Each row is a point. To make a cloud, some directions were put in groups of two or more. Within a group, all points are equally far from the middle, so they leave a hole (a ring in 2 directions, a hollow ball in 3). The other directions are filled evenly. Then the cloud was stretched, turned, moved and blurred a little. Count the holes, and give their numbers of directions, smallest first.
In the rows, 100 means zero.

Cloud (22 x 3):
[83 76 140]
[114 158 72]
[61 114 114]
[121 164 117]
[144 71 129]
[104 55 54]
[152 132 164]
[103 69 159]
[82 76 138]
[94 67 120]
[166 121 75]
[106 72 176]
[172 112 53]
[82 76 47]
[114 64 136]
[139 154 162]
[92 72 157]
[75 141 77]
[88 70 102]
[162 119 116]
[96 152 59]
[59 143 138]
Holes: 1 (2)

Cloud (28 x 4):
[87 61 65 64]
[128 70 116 33]
[85 155 68 55]
[137 161 74 46]
[126 69 105 28]
[138 83 54 33]
[135 106 20 84]
[100 163 73 49]
[81 120 85 124]
[176 84 105 89]
[132 119 19 84]
[158 160 105 90]
[155 63 121 94]
[101 152 37 90]
[159 61 102 109]
[138 91 25 89]
[118 83 135 44]
[132 65 37 92]
[101 112 123 128]
[127 158 129 98]
[68 129 73 62]
[126 162 66 46]
[119 146 136 105]
[71 133 65 91]
[120 146 132 114]
[109 96 140 49]
[143 97 28 107]
[69 98 78 60]
Holes: 2 (2, 2)

Cloud (56 x 6):
[190 104 140 140 73 109]
[149 47 167 112 87 107]
[37 93 83 139 35 91]
[77 76 152 100 147 138]
[141 85 139 48 129 88]
[28 87 65 72 139 106]
[133 79 125 174 112 84]
[104 165 89 130 90 34]
[117 18 67 94 109 158]
[110 172 104 135 114 109]
[131 68 65 176 100 141]
[87 112 130 27 95 65]
[112 170 100 140 93 114]
[134 36 103 62 76 95]
[82 108 166 99 112 148]
[71 33 75 99 58 109]
[32 114 114 116 32 99]
[108 90 89 140 51 178]
[99 51 71 83 94 191]
[80 54 41 136 74 79]
[47 63 53 82 82 130]
[57 40 66 106 47 82]
[91 132 164 101 112 139]
[67 87 38 142 108 122]
[98 74 116 156 53 136]
[73 158 55 136 94 108]
[75 114 71 35 115 121]
[115 18 94 71 90 107]
[119 156 138 104 143 122]
[158 78 89 124 43 92]
[146 26 118 61 107 114]
[132 127 135 127 117 43]
[59 146 36 113 71 101]
[97 153 123 92 138 39]
[93 92 46 98 85 176]
[155 48 163 123 77 112]
[146 54 73 75 62 99]
[28 131 141 64 126 83]
[89 107 152 149 97 139]
[145 122 43 83 80 145]
[119 151 131 108 46 79]
[49 50 51 84 112 116]
[68 118 47 52 89 120]
[94 86 114 113 44 171]
[79 151 103 105 28 96]
[110 58 70 107 40 59]
[93 82 141 151 147 113]
[104 74 124 97 158 38]
[101 69 150 82 85 186]
[137 52 128 49 108 88]
[57 77 139 138 53 91]
[137 62 57 169 116 131]
[45 86 146 125 56 95]
[102 88 104 137 150 31]
[139 85 155 136 122 65]
[126 162 113 132 61 126]
Holes: 2 (2, 3)

Cloud (83 x 8):
[69 115 130 32 82 90 93 51]
[89 122 86 34 92 77 124 111]
[83 59 124 64 43 56 73 93]
[61 36 96 68 93 110 113 72]
[174 75 111 109 103 100 144 135]
[106 104 55 68 144 70 99 62]
[32 113 163 99 122 87 120 89]
[123 108 95 163 152 91 132 128]
[65 78 131 34 167 61 136 102]
[127 97 98 129 149 95 65 70]
[124 95 83 122 121 18 98 80]
[83 76 84 107 115 116 94 134]
[102 75 88 82 53 114 105 73]
[143 64 140 47 105 91 113 123]
[71 102 77 101 159 68 99 98]
[80 30 112 100 113 120 125 75]
[106 124 114 105 121 99 116 27]
[47 72 110 140 114 131 138 113]
[83 94 90 88 109 85 143 112]
[115 124 107 122 87 92 93 146]
[128 134 93 172 109 88 128 115]
[113 101 73 106 100 106 113 140]
[53 129 92 104 77 36 77 87]
[116 135 122 58 135 65 128 86]
[13 67 142 81 110 104 74 96]
[72 129 105 156 83 67 96 91]
[63 125 64 95 55 132 101 94]
[75 99 79 85 160 102 114 126]
[124 108 122 88 143 72 119 19]
[50 71 102 158 129 114 114 87]
[110 41 145 146 132 16 133 134]
[127 77 132 97 126 136 123 134]
[64 90 81 74 135 121 89 82]
[91 80 73 122 105 77 162 123]
[103 65 94 22 122 122 79 69]
[82 98 80 117 138 71 79 149]
[113 106 119 139 113 73 127 133]
[81 54 129 90 98 91 140 77]
[83 69 85 60 150 129 91 47]
[79 142 59 122 108 106 157 32]
[113 57 113 68 89 98 157 157]
[107 49 57 76 97 74 104 120]
[54 52 118 151 95 99 94 113]
[52 149 130 110 91 28 81 115]
[93 28 97 99 103 129 120 93]
[131 142 83 120 78 94 143 44]
[126 103 111 56 93 68 164 125]
[61 53 100 118 41 115 123 62]
[72 107 112 93 147 84 116 73]
[59 70 92 38 103 89 96 74]
[117 100 114 89 130 105 100 5]
[52 54 156 138 100 95 102 26]
[94 43 129 75 97 43 103 155]
[95 76 95 106 81 96 58 33]
[118 40 116 72 100 100 119 38]
[66 33 122 119 94 54 76 149]
[97 82 116 56 90 125 161 75]
[124 53 107 67 81 125 65 67]
[46 92 108 81 94 58 113 34]
[83 88 115 115 159 124 96 80]
[131 74 82 98 97 93 135 178]
[137 60 108 86 75 77 103 73]
[61 108 164 92 96 70 69 96]
[111 72 87 122 118 73 126 113]
[73 103 126 103 156 71 184 75]
[99 108 98 74 95 63 70 124]
[84 81 83 166 129 112 134 99]
[142 85 110 138 141 79 104 111]
[111 105 86 124 84 67 121 171]
[123 55 89 83 83 124 103 76]
[63 36 116 55 173 88 119 79]
[149 82 115 110 98 49 85 62]
[117 97 51 96 77 54 79 79]
[104 39 105 134 139 28 116 114]
[35 161 115 124 90 103 112 123]
[33 63 122 81 104 85 72 108]
[93 117 137 48 57 114 161 90]
[112 100 139 113 101 89 78 98]
[81 130 92 125 130 45 145 59]
[74 147 140 76 72 68 73 141]
[76 76 47 116 144 80 117 24]
[117 107 83 69 188 91 91 56]
[94 112 103 114 136 47 123 62]
Holes: 0
